Every row gives one point. Each table stands for the endless flat space through its points: a line for two points, a plane for three, and so on. Write the one point that lies in both, or say that there is none.

First, 2 rows:
[[-0.30 -0.62  1.20 -0.77]
 [-0.08 -0.32  0.89 -0.59]]
Second, 3 rows:
[[-0.94 -1.02  2.32  1.13]
 [ 0.96  1.22 -0.88 -1.95]
 [-0.69 -0.78  1.36  0.19]]
They share: no point

First:
[[-0.26 -2.47 -0.34  0.35 -0.55 -0.16]
 [-0.92 -1.15  0.00  0.75 -0.59 -2.26]
 [-0.80 -1.55 -0.54  1.05 -0.45 -1.02]]
Second (2 x 6):
[[-0.60 -1.31  0.30  0.71 -1.04 -2.25]
 [-0.50 -0.71  0.70  1.33 -1.84 -3.09]]
They share: [-0.65 -1.61  0.10  0.40 -0.64 -1.83]

First, 3 rows:
[[-0.67 -0.61  0.10  2.78 -2.02 -1.38 -0.27  0.23]
 [-1.11 -0.66 -0.16  2.36 -1.75 -0.97  0.06  0.59]
 [-1.83 -0.32 -0.84  1.90 -1.25  0.87  0.36  1.15]]
Second, 3 rows:
[[-0.55 -0.37 -2.29  2.09 -2.10 -1.55  0.43  1.63]
 [-0.91  1.07 -0.77  1.73 -0.58 -1.47 -0.69  2.03]
 [-1.27 -1.59 -2.23  1.95 -2.52 -0.67  1.37  1.15]]
They share: [-1.99 -0.76 -0.68  1.52 -1.21 -0.15  0.72  1.31]

First (3 x 11):
[[ 1.94 -0.10  1.21 -2.85 -1.10 -1.62 -2.17 -0.26 -1.18 -0.35 -0.81]
 [ 1.72 -0.49  1.17 -2.60 -1.39 -1.63 -2.16 -0.06 -1.46 -0.56 -1.73]
 [ 0.74 -1.20 -0.79 -0.39 -0.96 -0.56 -1.11 -0.30 -1.54  0.07 -4.69]]
Second (3 x 11):
[[ 0.93  0.26 -0.12 -0.09 -0.81  0.40 -0.42 -0.14 -0.07  1.42 -2.20]
 [-1.15  0.72 -1.33 -1.14  0.36 -0.17  1.20  1.05 -0.70  0.07 -2.47]
 [ 2.63 -0.24  0.32 -0.09 -1.11  0.16 -1.98 -1.44 -0.07  1.84 -1.84]]
They share: [ 1.40 -0.03 -0.67 -1.14 -0.09 -0.53 -1.14 -0.90 -0.70  0.70 -1.93]

First, 2 rows:
[[-0.53 -0.97 -0.11 -2.04  1.70 -0.59  0.39 -1.33  0.39 -1.07 -0.65  0.16]
 [-0.83 -0.79 -0.59 -1.64  1.51 -0.41  0.22 -1.50  0.73 -0.69 -0.96  0.54]]
Second:
[[-1.28 -0.55 -1.85 -2.97 -0.23  0.67 -1.27 -2.08  1.87 -0.98 -1.34 -0.22]
 [-2.03  0.30  0.35 -0.17  3.42 -0.93  0.63  0.02 -0.58 -0.63 -1.04  2.03]
 [-2.60  1.48  0.53 -1.64  1.51 -0.80 -0.54 -1.08 -0.03  0.21  0.74  1.61]
 [ 0.56 -1.78 -1.35 -1.34 -0.09  0.98  0.44 -2.40  3.81  0.07 -3.46  1.27]]
They share: no point

First:
[[ 0.14 -2.15 -0.41 -0.38  2.58  0.24  0.71 -0.69  1.08 -0.21 -0.10 -0.18
  -0.08 -0.71]
 [ 1.68 -1.68 -2.07 -2.61  1.35  0.67  1.50 -0.65  2.67  1.82 -0.12 -1.35
   0.72 -2.50]
 [ 1.54  0.01 -1.32 -0.57  1.44 -0.57 -0.07 -0.40  0.58 -0.70  0.30  1.07
   0.95 -0.98]
 [ 1.68 -1.94 -2.21 -2.52  1.64  0.33  1.08  0.01  2.32  1.56  0.28 -1.55
   0.29 -2.28]]
Second:
[[ 1.56 -0.26 -2.07 -0.86  0.28  0.33  0.76 -0.03  0.90  1.06 -0.32 -0.63
   1.45 -1.96]
 [ 2.56 -1.11 -2.02 -3.21  2.68 -0.92  0.11 -0.43  2.55 -0.14  1.28  0.52
   0.00 -1.71]]
They share: [ 1.96 -0.60 -2.05 -1.80  1.24 -0.17  0.50 -0.19  1.56  0.58  0.32 -0.17
  0.87 -1.86]

First (3 x 18):
[[ 0.81  2.55 -0.01  0.96 -3.01 -1.36  0.16  3.03  1.30  2.70 -0.90  3.22
   0.67  1.92  0.24  0.23 -0.06 -1.21]
 [ 1.88  1.83 -0.21  0.58 -1.78 -1.42  0.14  1.84  0.35  1.33 -0.31  1.53
  -0.74  0.40 -1.36  1.29 -0.88 -0.20]
 [ 1.74  1.05 -1.03  0.72 -1.90 -0.58  0.34  1.38  0.85  1.05 -0.63  1.15
  -1.28 -0.36 -2.10  0.59 -0.18  0.08]]
Second (2 x 18):
[[ 1.60  1.31 -0.60  0.41 -1.68 -0.66 -0.13  2.02  0.40  1.57 -0.98  1.25
  -0.89  0.30 -1.61  0.71 -0.02  0.33]
 [ 1.39  1.18 -0.58  0.17 -1.52 -0.32 -0.50  2.43  0.20  1.95 -1.49  1.16
  -0.77  0.58 -1.49  0.48  0.49  0.72]]
They share: [ 1.81  1.44 -0.62  0.65 -1.84 -1.00  0.24  1.61  0.60  1.19 -0.47  1.34
 -1.01  0.02 -1.73  0.94 -0.53 -0.06]

First (3 x 20):
[[-0.72  1.73  3.24 -1.61  1.54 -2.02  3.39 -2.07 -0.63  1.52  0.93 -0.14
  -0.72 -2.76 -0.73 -0.97 -0.21  1.76 -1.34  0.75]
 [-0.07  3.23  1.69 -0.01 -0.96 -0.27  0.89  0.23 -2.83  0.47  2.53  1.91
   0.18 -1.86  1.32 -0.32 -1.31 -0.59  0.61  1.55]
 [-1.28  1.48  0.66 -1.20 -0.06  0.83 -0.46  0.21 -1.65  1.69  0.79  3.59
  -0.23 -0.77 -0.05 -1.08 -0.17 -0.20 -0.72  2.28]]
Second, 3 rows:
[[-0.84  2.08  1.51 -1.49  0.26 -1.92  0.67 -0.82 -1.54  1.96 -0.10  0.66
   1.12 -2.09  0.14 -0.61 -0.76  0.54  0.63  2.09]
 [-0.54  1.32  1.87 -1.49  0.78 -0.03  1.88 -0.60 -1.16  0.72  1.73  2.42
  -0.97 -1.84 -0.30 -1.17  0.36  0.25 -1.66  1.50]
 [-1.44  2.90  2.29 -0.49  0.02 -1.30  0.85 -1.16 -1.80  2.64  0.34  0.54
   0.30 -1.69  0.12 -0.49 -1.70  1.32  0.51  1.27]]
They share: [-0.84  1.87  1.96 -1.19  0.50 -0.60  1.45 -0.79 -1.39  1.42  1.13  1.68
 -0.38 -1.82 -0.13 -0.91 -0.37  0.60 -0.78  1.49]

First:
[[ 1.38  0.62 -0.88  2.87  0.78 -2.03  1.51  0.30 -1.06 -1.30  0.45 -1.27
  -0.12 -0.87 -0.07 -1.59  1.85 -2.01 -0.89 -1.84  3.82  2.33 -0.22 -2.03]
 [ 4.78 -0.67  1.32  1.37  4.07 -0.38  1.87 -2.36 -0.07  1.34  0.65 -2.90
   3.08  1.61  0.67  1.58  2.28 -0.56 -1.41 -2.87  2.63 -0.64 -1.04 -0.55]
 [ 0.58 -0.26  1.44  1.50 -1.56 -0.09  0.52  0.91 -0.12 -0.85 -1.24 -1.33
  -1.24  1.41 -3.41 -0.74  2.87  1.45  0.86  0.36  0.35  0.46 -1.74  0.31]
 [ 1.28 -3.57  1.90 -1.14  1.83  1.70  0.12  0.17  0.81 -1.03 -0.50 -1.30
   2.48  2.13 -2.13  0.27  2.58  2.56  0.78 -0.51  0.18 -0.61 -0.66  0.89]
 [ 1.93 -0.70  0.27  0.92  1.70 -0.53  0.79  0.22 -0.64 -1.03 -0.40 -1.61
   0.98  0.77 -0.80 -0.28  2.64 -0.11  0.15 -1.43  2.30  1.07 -0.23 -0.34]]
Second, 4 rows:
[[ 0.33 -0.59  1.41  2.34  1.01  0.97  1.95 -0.34  1.14 -0.78  0.72 -0.53
   0.83  0.99 -1.30  0.22  2.16  1.23 -2.26 -0.63  1.47  0.23 -1.38 -0.80]
 [ 0.51 -2.65  0.49  2.52 -0.77  0.42  1.42 -0.85 -0.15  1.09  0.86 -1.47
   0.63  0.45 -2.30  0.65  1.46  0.41 -0.48 -1.38  0.71 -0.34 -2.46 -1.25]
 [ 1.50 -1.77  1.63  2.12 -0.81  0.23  0.43 -1.00  0.60 -0.22  0.83 -1.65
  -0.23  0.26 -1.95 -0.69  0.82  1.44 -0.10 -1.05  0.68 -0.56 -1.32 -1.31]
 [-0.73 -1.05  0.65  3.00  0.87  2.14  1.46 -0.61  0.81 -0.91  1.34 -0.07
   0.11  0.33 -0.90  1.65  1.78  2.05 -2.44 -1.22  0.99  0.10 -0.66 -1.17]]
They share: [ 1.32 -1.37  1.61  2.00 -0.10  0.01  1.43 -0.61  0.75 -0.03  0.52 -1.42
  0.68  0.86 -1.99 -0.68  1.62  0.74 -0.87 -0.72  1.18 -0.17 -1.95 -0.95]

First, 4 rows:
[[ 0.38 -2.25 -2.02 -0.90  2.69  1.17 -1.34  2.65  1.75  0.49  1.30 -0.25
   2.05 -2.54  1.62 -2.00  2.15  1.69 -2.72  1.34 -0.47 -0.43  0.57  0.76]
 [ 0.11 -0.16 -0.88  0.99  1.24  2.50  1.67  0.68 -0.50 -1.51  0.68  1.34
   1.62 -0.97  1.78 -0.15  0.16  2.01  0.10 -0.44 -1.72 -1.77 -1.86  0.87]
 [-0.10 -0.63 -1.32  0.53  1.50  2.66  1.27  0.83 -0.95 -1.72  1.13  1.80
   1.60 -0.99  2.20 -0.36  0.40  2.17 -0.32 -0.02 -1.60 -1.97 -1.99  1.05]
 [-0.04  0.82 -0.86  2.13  2.49  2.32  1.19  1.34  1.47 -0.60 -0.14 -0.48
   1.38 -0.98  1.01 -1.00  0.95  1.27  0.05 -0.09 -2.03  0.06 -0.57  0.16]]
Second, 2 rows:
[[ 1.64 -0.54 -0.39  2.18  2.34  2.12  2.14  0.56  0.94  0.62  0.32 -0.51
   0.22 -1.23  1.15 -1.98  0.43  2.47 -1.40 -0.74 -0.22  0.37  0.50 -0.18]
 [-0.94  1.26 -0.93  1.10  1.68  1.58 -0.02  2.24  2.50 -1.06 -0.58 -0.75
   3.04 -1.53  0.49  0.24  1.27  0.19  1.00  0.22 -3.16 -0.71 -1.18  0.66]]
They share: [ 0.35  0.36 -0.66  1.64  2.01  1.85  1.06  1.40  1.72 -0.22 -0.13 -0.63
  1.63 -1.38  0.82 -0.87  0.85  1.33 -0.20 -0.26 -1.69 -0.17 -0.34  0.24]

First (5 x 24):
[[-3.61  1.80 -1.80  2.84  0.96 -0.38  0.84  1.54  1.31 -1.13 -0.44 -1.99
  -0.33  1.03  3.41  0.44  3.06 -0.30 -0.44  0.78 -3.29  0.29  1.33 -1.55]
 [-3.18  0.96 -0.88  2.26  0.33 -2.44  0.44  0.79  1.71 -2.16 -2.00 -2.83
   1.53  1.44  2.51 -0.25  2.36  0.41  1.65  2.11 -2.17 -0.28  1.87  0.43]
 [-3.67  1.39 -2.51  3.44  0.05  0.39  1.25  0.87  0.20 -0.55  0.51 -1.22
  -0.76  0.28  2.83  1.80  3.51 -0.70 -1.16 -0.15 -3.13  0.57  1.17 -2.45]
 [-1.31  1.44 -0.80 -0.14 -0.34 -1.34 -0.62 -0.64  0.18 -0.96 -0.63 -0.48
   3.37  1.83  1.29  1.26  0.76  2.12  1.94  1.72 -0.93 -2.21  3.39 -0.59]
 [-3.29  1.89 -2.36  2.93  0.52  0.77  0.77  1.31  0.46 -0.44  0.61 -0.82
  -0.74  0.40  2.94  1.63  3.10 -0.39 -1.53 -0.37 -3.24  0.30  1.15 -2.70]]
Second (3 x 24):
[[-1.10  2.51 -1.03  2.95  1.21 -1.42 -0.74 -0.18  1.74 -0.06 -0.14 -0.23
   0.72  1.50  2.97  0.00  1.43  1.30 -1.51  1.85 -2.74 -0.86  3.14 -1.87]
 [-1.24  1.65 -0.15  2.55  1.61 -1.60 -1.26  0.64  2.10  0.24 -0.90 -1.09
  -0.16  1.80  2.65  0.66  2.13  2.30 -0.51  1.03 -2.76 -1.36  2.24 -1.89]
 [-1.99  1.98 -0.75  0.47  0.33 -0.37 -1.24  2.13  1.08 -1.41 -1.32 -0.92
   1.44  0.39  1.33  1.67  1.52  1.24  0.27 -0.22 -0.97 -0.89  1.11 -1.06]]
They share: no point

First (2 x 24):
[[ 0.99  0.43 -0.99 -0.64  2.51 -0.64  1.20 -0.50  0.39 -0.74  1.00  0.12
  -1.00 -0.93 -1.95  1.78 -2.61 -2.45 -1.35  2.32 -2.38  0.45 -1.73 -1.60]
 [ 3.34  1.03 -1.29 -2.24  1.36 -1.49  1.95 -1.85  1.14  1.71 -0.30 -0.38
  -2.65 -0.08 -1.95  1.08 -0.11 -0.05 -1.20  0.77 -0.08  2.30  0.17 -1.70]]
Second:
[[ 2.93  2.14  0.93 -1.67  2.55 -1.69  0.95 -0.79  1.38  0.89  0.29 -1.02
  -1.38 -0.47 -2.69  2.44 -1.10  0.07 -1.46  0.52 -1.79 -0.93 -2.26  0.35]
 [ 3.01  0.31  0.25 -1.58  2.85 -2.07 -0.35 -1.13  1.87  0.96  0.61 -0.18
  -1.78  0.78 -1.35  2.34 -2.27 -0.49 -2.04  0.66 -2.20  1.03 -2.12 -1.10]
 [ 2.07  0.98  1.19 -3.37  3.31 -3.08  1.41 -1.59  1.29  2.76  3.09 -0.71
  -0.38  0.46 -0.39  3.28 -0.14 -1.47 -3.04  0.16 -0.29  1.58 -3.14 -1.06]
 [ 1.06  2.16 -3.05 -1.53  1.50  0.33  4.35 -0.13 -0.13 -0.89  1.16 -0.03
  -1.93 -2.12 -2.30  0.29  0.13 -2.04 -0.34  2.51 -0.10  1.13  0.38 -3.00]]
They share: no point

First, 4 rows:
[[-1.30  0.52 -0.51 -0.24 -0.61  1.27  3.13 -1.32  2.08  1.34  1.24  0.62
   1.56  0.54  1.75  1.21  2.88  2.89 -0.68  2.73 -0.66  0.61 -0.68 -0.65]
 [-1.56  2.36 -0.21 -0.04  0.98 -0.79  0.93 -2.59  0.40  0.37 -0.73 -1.24
   2.87  2.04 -1.35  0.61  0.26  2.05  0.86 -0.84 -1.80  0.35  2.24 -2.68]
 [-0.96  1.56  0.35  0.84  1.20 -1.07  1.77 -3.09  0.80  1.23  0.13 -0.36
   2.57  1.76 -0.67  1.25  0.58  1.69  1.66 -1.58 -0.84  0.03  1.64 -1.78]
 [-0.62  1.59  0.77  1.11  1.68 -0.74  2.04 -1.38  2.74  0.49  1.89  0.22
   0.33 -0.10  3.04  2.06  3.32  0.94  1.87  2.88 -0.40  0.75 -0.07 -0.14]]
Second, 6 rows:
[[-2.23  1.36 -2.40 -1.75  0.25  0.54  1.09 -2.37  1.10 -2.66  1.25 -3.42
   0.57 -1.82  0.00  1.51  2.73  1.86  2.71  0.45 -1.85  0.16  2.86  2.35]
 [ 0.79  2.62 -0.87  2.83  0.19  1.54  0.91 -3.67 -0.19 -0.37 -1.68 -4.50
   3.23 -0.54  0.91  1.33  0.63  1.60  0.94  1.29  0.13  1.38  2.18 -1.22]
 [ 0.07  1.48  1.70  2.16  0.98 -0.74  3.69 -0.89  1.65  3.56  0.17  2.51
   2.85  4.17  2.51 -0.36  1.45  1.49  0.01  3.54  0.99  2.17 -1.44 -4.13]
 [ 0.49  1.00 -0.56  1.84  0.59 -0.30  3.77 -0.99  0.47  0.58 -0.49 -0.55
   3.22  2.92  3.23 -0.85  2.39  0.02  2.50  4.74  2.61  3.29  0.31 -1.58]
 [ 1.11  2.03  0.54  2.87  0.64  0.07  2.57 -2.60  1.14  2.58 -0.07  0.71
   3.39  1.94  2.07  0.94  1.34  1.99 -0.19  1.89  0.18  1.36 -0.07 -4.13]
 [ 1.00  1.03 -1.59  1.58  0.41 -0.22  3.61 -1.75  0.58  0.12  0.44 -0.34
   3.20  1.67  3.26 -0.23  2.97  0.50  2.65  3.75  1.83  2.73  0.92 -1.67]]
They share: [-1.18  1.51  0.00  0.27  0.68 -0.14  1.99 -1.89  1.60  0.77  0.67 -0.19
  1.74  0.96  0.88  1.24  1.95  1.99  0.70  1.26 -0.99  0.52  0.64 -1.28]

First, 6 rows:
[[ 2.39  1.34 -3.34 -3.58 -4.02 -0.45 -0.89 -1.65  1.50 -4.74 -0.54  1.10
  -0.48 -1.54 -1.05 -3.27 -2.64 -0.40 -1.04  0.59 -3.42 -0.13 -0.49 -1.05]
 [ 0.60 -0.25 -1.61 -1.83 -1.42  0.96 -1.63 -1.22  0.83 -2.15 -1.33  1.40
  -0.66 -2.15  1.05 -1.51  0.26  0.87 -0.26 -0.17 -2.66  0.68 -0.97 -0.82]
 [ 2.33  0.12 -3.14 -1.08 -2.72 -1.66 -1.81 -1.32  1.86 -3.35  1.29  0.97
  -0.04 -1.07 -0.11 -2.59 -3.11 -0.22 -1.81  0.59 -3.33  0.24 -0.22 -1.30]
 [ 0.67 -2.57 -1.42  3.14  0.97 -1.60 -3.77 -0.31  1.63  0.20  2.67  0.82
   0.67 -1.47  2.66 -0.31 -1.16  1.04 -1.88 -0.07 -2.09  1.30 -0.56 -1.01]
 [ 1.95 -1.70 -1.11 -0.08 -1.42  0.51  0.52 -3.67  0.73 -1.00 -2.83  3.00
  -2.46 -1.00  1.45  0.24  2.31  3.42 -2.26 -2.52 -0.46 -0.52  1.53  1.08]
 [ 4.87 -0.28 -4.23  0.48 -2.03 -2.25 -0.87 -2.76  3.03 -3.09  1.08  1.61
  -1.43 -0.92 -0.18 -1.57 -2.69  1.30 -3.92 -0.07 -2.30 -1.08  0.08 -0.03]]
Second:
[[-0.86 -0.53 -1.23  1.04  0.92 -0.48  0.49 -2.45  0.41 -3.43 -0.38  3.60
  -2.31 -3.36  1.95  0.90 -2.42 -0.22 -0.27  2.54 -1.14  1.39  1.79 -0.38]
 [ 2.45 -1.47 -2.01 -0.01 -2.42 -1.84 -2.26 -1.34  2.44 -0.79  1.03  0.13
   0.80  0.01  0.75 -1.32 -0.37  1.47 -2.09 -1.22 -0.79 -0.51 -0.02  0.16]
 [ 1.36 -0.71 -3.69  0.74 -0.76  1.20 -0.41 -3.83  0.47 -2.35 -0.26  1.86
  -0.39 -1.32 -0.45 -1.74 -0.92  0.86 -1.71 -0.28 -3.84 -0.41 -1.33 -3.50]]
They share: no point

First, 2 rows:
[[-3.28 -1.52 -1.25  0.16 -0.38 -1.38 -0.68  1.58  0.29 -0.80  1.21  1.96
  -2.11  0.60 -1.95  0.78  1.29 -0.26  0.47  0.97 -1.72  0.18  0.67  0.64]
 [-0.76  0.28 -2.09 -0.56 -0.98  0.48  1.54  1.40  2.27  0.22  0.43  2.02
  -1.57  1.44 -1.95  1.98 -0.81 -1.22  2.21  2.29 -0.16 -1.26  2.41 -0.80]]
Second (6 x 24):
[[-2.54 -0.36 -1.99 -0.73  0.14  0.34 -0.47  2.64  1.12 -1.35  1.86  2.89
  -1.13 -0.04 -3.02  0.16  0.18 -0.99  0.06  1.39 -2.61 -1.45  1.56 -1.73]
 [-2.96  1.32  1.04  0.61 -2.80 -1.37  1.77 -1.51 -0.81  2.00 -0.17  1.26
  -4.17  0.18 -2.09  2.50  0.86 -0.19  5.00  2.14 -0.75  1.91  1.35  1.61]
 [-2.17  0.20 -2.11  1.58 -1.34 -2.11  0.92  0.22  0.48  0.59  0.03  1.08
  -2.74  1.88 -1.63  1.80  0.68  0.40  0.33  3.08 -1.38 -1.12  0.22  1.78]
 [-1.03 -1.40 -2.06  1.56  0.32 -0.72  0.84  0.93  1.89 -0.56 -1.02  1.71
  -1.98  2.38 -2.08  2.74  0.08  1.40  0.67  3.33  0.08 -1.56  1.59  1.44]
 [-3.70  1.43 -0.53  0.66 -1.48 -1.01  0.35  0.70 -0.88  0.44  1.13  2.24
  -2.95 -0.82 -3.39  0.70  0.92  0.04  1.27  2.31 -3.42 -0.57  0.50 -0.42]
 [-1.95  2.32 -1.86 -0.77 -1.90 -1.49  0.42 -1.90 -0.15 -0.08  2.80  1.23
  -2.61  2.24 -1.15 -0.44  0.34 -3.25  2.09  2.21 -3.03  0.67  1.09  1.79]]
They share: [-2.02 -0.62 -1.67 -0.20 -0.68 -0.45  0.43  1.49  1.28 -0.29  0.82  1.99
 -1.84  1.02 -1.95  1.38  0.24 -0.74  1.34  1.63 -0.94 -0.54  1.54 -0.08]

First (5 x 24):
[[-0.43 -1.47  2.11 -2.11  1.02 -0.54 -1.12  2.54  0.49 -2.05 -0.52 -2.70
  -2.54  1.15 -1.61  3.66  1.71 -2.34 -2.97  0.97  1.75  2.62  1.90 -1.84]
 [ 0.07 -0.23  1.13 -0.19  2.38  1.36 -1.80 -0.56  2.85  0.01  2.10 -0.52
  -2.70  0.99 -2.19 -1.84  2.65 -1.00  0.81 -2.13  0.77 -0.68 -1.00 -0.90]
 [ 2.44  0.58  0.56 -2.25  1.52 -1.23  0.47  2.31  2.45 -2.34  0.06 -1.08
  -0.97  1.32  0.06  3.04  2.19  0.22 -2.10 -1.73  1.78  2.58  1.89  1.14]
 [ 0.78  0.46  2.36 -2.50  3.76  1.34 -2.26  2.10  2.90 -0.74  1.63 -0.66
  -0.07  0.90  0.42  2.10  4.07  0.53 -2.13 -1.65 -0.59  2.08 -0.15 -1.16]
 [ 0.60 -2.68  0.45 -2.83 -0.82 -1.21  0.97  1.86  0.47 -3.72 -0.77 -0.74
  -1.69  2.54  0.86  2.83  0.44 -2.63 -3.21 -0.40  1.05  3.82  4.32  0.76]]
Second:
[[ 1.33 -2.53 -0.91 -2.52  2.13 -1.84 -0.23 -0.16  2.73 -1.02  1.37  0.48
  -0.56  0.28  0.16  0.83  4.89 -2.81 -1.53 -3.35 -0.10  4.16  2.53  1.60]
 [ 1.51 -0.32  0.91 -1.52 -0.13  1.49 -0.43  0.12  1.36 -2.97  0.80  0.09
  -2.41  4.23 -1.04  0.11  0.35  0.44 -1.62 -0.49  0.31  1.23  0.37 -1.16]
 [-0.49 -2.16  1.24 -1.88  2.76  0.34 -2.04  2.24  0.47 -2.45  0.72 -2.19
  -3.19  0.96  0.93  0.14  1.12 -0.08 -0.69 -1.42  4.13  2.42  1.97 -0.34]
 [-0.53 -2.26  1.63 -0.20  3.61  0.19  0.37  1.90  3.52  0.17  1.96 -0.65
  -3.05 -0.29 -0.28  2.47  3.49  0.40 -0.12 -1.91  1.81  1.71  4.41 -0.98]
 [-0.07 -1.91  1.38 -0.59  2.88 -0.29 -0.01  1.70  3.23 -0.46  1.68 -0.33
  -2.29  0.30 -0.19  1.82  3.39 -0.51 -0.56 -1.81  1.23  1.69  3.72 -0.44]]
They share: no point
